Each row of a before or after table is a point. The points were changed in one or more steps. Then noise was added and the rows were shuffled. The steps act on columns, c1 being the first. What was done? A step turns or swaps two columns, mirrors them in a line or flattens them onto one, adds a multiple of one to another, or multiplies or shifts one. Angles are multiples of 10 degrees, from the lower column toward the higher: turns from -170 to 170, lines from 10 to 170 but not 90. Use the fewest steps. Two steps may share a column if one is a turn and the other turns, adds or multiplies; they go together, in the order done. Otherwise the lowest column goes first.

Before (14 x 3):
[[ 83  19 -14]
 [ 16  11  -5]
 [ 41  21 -20]
 [-14 -18 -10]
 [ 70  29 -16]
 [ 73 -47  -2]
 [-31  25   6]
 [-20 -64  72]
 [ 10  14  39]
 [ 53 -34  -7]
 [ 15 -21  -8]
 [ 48 -36 -18]
 [-29  -7  34]
 [-18  10  63]]
After, 14 rows:
[[119 -46  -4]
 [ 63  20 -23]
 [ 88 -34  -9]
 [ 21  21 -32]
 [  7  10  -6]
 [ 84 -36 -29]
 [ 41  30 -24]
 [-22  -8  55]
 [ 36 -19 -13]
 [-28  10 102]
 [-55  24   9]
 [  4 -18 -16]
 [ 43 -63 116]
 [ -4  15  64]]
Steps: add -1 times c2 to c1; multiply c3 by 1.6

Before:
[[  33   42  -42   15   23  -20]
 [ -36   17   -7   10  -47 -121]
 [   4   -9   65  -94   -5   -3]
 [  25    4   37    3   -8  -56]
 [ -15   20   26   18  -37   -4]
 [ -20  -70  -28    4  -18  -15]
 [ -50  -58  -31   29   66   16]
 [  71   40   28  -31  -32  -57]]
After (8 x 6):
[[  33  -55  -24    6   42  -20]
 [ -21   84  -31  -36   -1  -15]
 [ -52   63    6  -54   72   16]
 [ -39  -23  -31   -3  -36 -119]
 [ -16  -30    4  -11  -44   -7]
 [   4   44   53   84  -37   -5]
 [  70  -38    9   49  -43  -56]
 [  24   -5   28    2  -27  -57]]
Steps: multiply c2 by 1.3; turn c2 and c4 by 160 degrees; turn c3 and c5 by -30 degrees

Before:
[[  1  31 -20 -32  35 -39  -6 -16]
 [-58   7  40 -16   8 -14   0 -42]
 [ 23  52 -28 -44  16  -7  28  51]
 [ 38 -25  48 -85  20  15 -59  39]
 [-39 -21  12  -3 -13  -2   0 -63]
 [-25 -49  58  31 -74 -17 -67 -32]
 [ 17  80  17 -31  75 -37 -12  32]
 [-72  31  -5 -18 -35 -24 -66 -24]
 [ -7 -20  43   8 -60  54 -86 -85]
 [ 55  64  -5 -38  58 -62  23  15]
 [ 14  69  32 -77  -8 -44  10  -4]
 [-43  -5  69  23 -53  44 -47 -28]]
After, 12 rows:
[[-48   8  46  -1  -3  16   0 -43]
 [-36  26  59  38 -67 -35 -36 -33]
 [-17 -46  44  55 -84 -21 -68 -26]
 [ 23  28  35 -78 -13  73   5  -6]
 [-26 -18  18  33 -14 -12  -3 -62]
 [-68  11 -12   3 -28  34 -68 -21]
 [ 49  -5  60 -97  15 -30 -57  44]
 [ 35  41  37 -49  75  86 -10  32]
 [  7  20  36  52 -65 -54 -83 -89]
 [ 33  38 -30 -67  21  36  33  54]
 [ 15  -6 -10 -27  36  46  -6 -20]
 [ 66  18   1 -50  60  93  18  14]]
Steps: shift c1 by 10; mirror c2 and c6 in the line at 20 degrees; turn c3 and c5 by -10 degrees; add -0.5 times c8 to c4

Before (8 x 11):
[[-34 -15   1  -2   1   5   7 -15   6   7  -7]
 [ -3  16  28 -12 -46  42  -2 -27  25  13  54]
 [-27  53   9 -29 -21  45  25 -36  12  40  31]
 [-44  14  -6  -5 -10   4   3   5 -19  28  49]
 [ 43 -20   0  16  15 -34  36  36 -23 -30 -27]
 [  1 -22   2 -23  24  -4   3  63 -33  -6 -41]
 [-43  17   7  34 -12  27   4  24   1  40  11]
 [ 20 -43 -15  -5 -20   7  55  33 -18 -10 -15]]
After (8 x 11):
[[  43    3    5  -62   17   49   25  -45   68   23    4]
 [ -12  -41  -17   38  -37    3   54    3  -20  -18   -1]
 [  14   -3   28  -25  -10   38   -4  -51   98    3    2]
 [  -4  -53    5    7  -37   -3    0   59 -119   -1   -1]
 [  13  -15   -1   11    6    8    2  -11   21   29    3]
 [  46   63    8    9  -33   26    4    5   -5   39   -3]
 [  36    2  -10  -15   -9    1    4   -7  -16   39    1]
 [ -37    6   -1   26  -22  -32   32   34  -77  -37    4]]
Steps: turn c1 and c10 by -100 degrees; turn c2 and c4 by -60 degrees; multiply c2 by 1.6; turn c5 and c8 by 50 degrees; add -1.5 times c8 to c9; multiply c11 by 0

Before, 10 rows:
[[ -16   -4   15   35  -12    6    1   12   23   15   20   -8]
 [ -21  -12    8    0  -20   39   21    6    1  -14  -16  -20]
 [  15    8   22    1  -14    3  -10   25   31    0    8    7]
 [  39   -5   19   26  -19   20   17   25  -21    7   14  -22]
 [  -1    7  -10   28   29    9    7   17   28   -8   21   28]
 [ -24   29    8   10  -27    9   25   30   22  -11   10  -18]
 [ -19    4   19   -1    4    4    9    7   14  -10   25  -30]
 [ -25   12  -12   32   -5    4  -10   15  -17  -21    2  -12]
 [   7  -13 -121   23   -4    3    8   14   -5  -13  -30  -12]
 [ -21  -12   19   13   10   -5   18   33   23  -10   -7   -7]]
After (10 x 12):
[[   9   17    3  -23  -15    9   -7   19  -25  -23   12  -28]
 [ -31   -7   21    3   -5    2    4   21  -23  -10   10   13]
 [  14  -20 -122   15   -4    0  -11    1   -8  -19  -32  -11]
 [  43    0  -12   -7   -3    3  -14   -1   -5  -24    0    4]
 [  11  -16   19   50  -11   21  -15   26    3   -6   17  -29]
 [  10  -21    8  -15  -12   40  -13   -3   -2  -17  -19  -26]
 [   5  -23   19  -23    5   -5    4   22  -28  -27   -9  -21]
 [  21  -17   16   -6   -8    7   -9   17  -38    9   21   -4]
 [   2  -10   18  -23    4    4  -26    1  -12   -9   23  -20]
 [   3   -5  -15   -3   21   10   28   13  -40  -15   19    2]]
Steps: turn c4 and c9 by -140 degrees; turn c1 and c4 by 120 degrees; shift c2 by -10; multiply c5 by 0.7; turn c7 and c12 by -70 degrees; turn c8 and c10 by -30 degrees

Before (9 x 18):
[[  -3  -62  -17   19   19   30   31   36   32   43   14  -15  -37  -25
    42  -45   -8  -10]
 [  21  -34    0  -19   19   16   63   29  -21   41  -27  -22   17   25
    88   41    7   25]
 [  44   -5    2  -19 -121  -42    1  -45   23   29  -45   59    0   33
    -4    3    9  -37]
 [   1   16  -22   25  -52   42   12  -32  -36  -47   21  -35   15   14
   -58   15  -41   27]
 [ -29   32   25   17  -31  -21   40   39   11  -16   26   -7   -6   47
   -29  -22  -40    9]
 [   5   37   -5  -10    3  -45   45  -30  -16   12   46  -13   21  -29
   -20    0   21  -30]
 [  11    3   -4  -21    6   15   13   -6   -6   15   12  -18    3  -22
    32  -26   -4   24]
 [   0   -4  -30   25   41  -23  -30  -27   -7  -11    7  -42   27   -6
     8   -9   65  -23]
 [ -21   31  -61   49   22   14   25  -43   -1   -4  -14   51   46  -31
    -2    2  -77   13]]
After, 9 rows:
[[  49   -6    3  -19 -121  -41    0   45   -9   30  -45   60    7  -15
    -5   29   23   23]
 [  35   37    3  -11    4  -45   44   34  -22   12   46  -14  -16   11
   -21  -27  -16   29]
 [  15   33   32   17  -31  -21   37  -40   40  -15   26   -6    0    5
   -29   52   12   70]
 [-111  -34   10  -20   19   16   62  -26   -7   41  -27  -24  -23  -47
    89   10  -23   85]
 [ -66  -61  -11   20   19   30   33  -43    8   43   14  -15   31   50
    42   -8   32   51]
 [ -36    4    0  -20    6   15   13    5    4   15   12  -18   -2   32
    33  -12   -6   83]
 [ -18   31  -56   49   21   14   36   49   76   -4  -14   51  -38    8
    -1  -31   -1   73]
 [  88   16  -19   25  -51   41   15   34   42  -48   21  -35   -8  -19
   -58    9  -35   86]
 [ -14   -4  -35   24   43  -24  -24   32  -65  -12    7  -42  -22   11
     8   -3   -6   37]]
Steps: add -1.5 times c15 to c1; turn c3 and c7 by -10 degrees; turn c8 and c13 by -170 degrees; turn c9 and c17 by 90 degrees; turn c14 and c16 by 110 degrees; shift c18 by 60
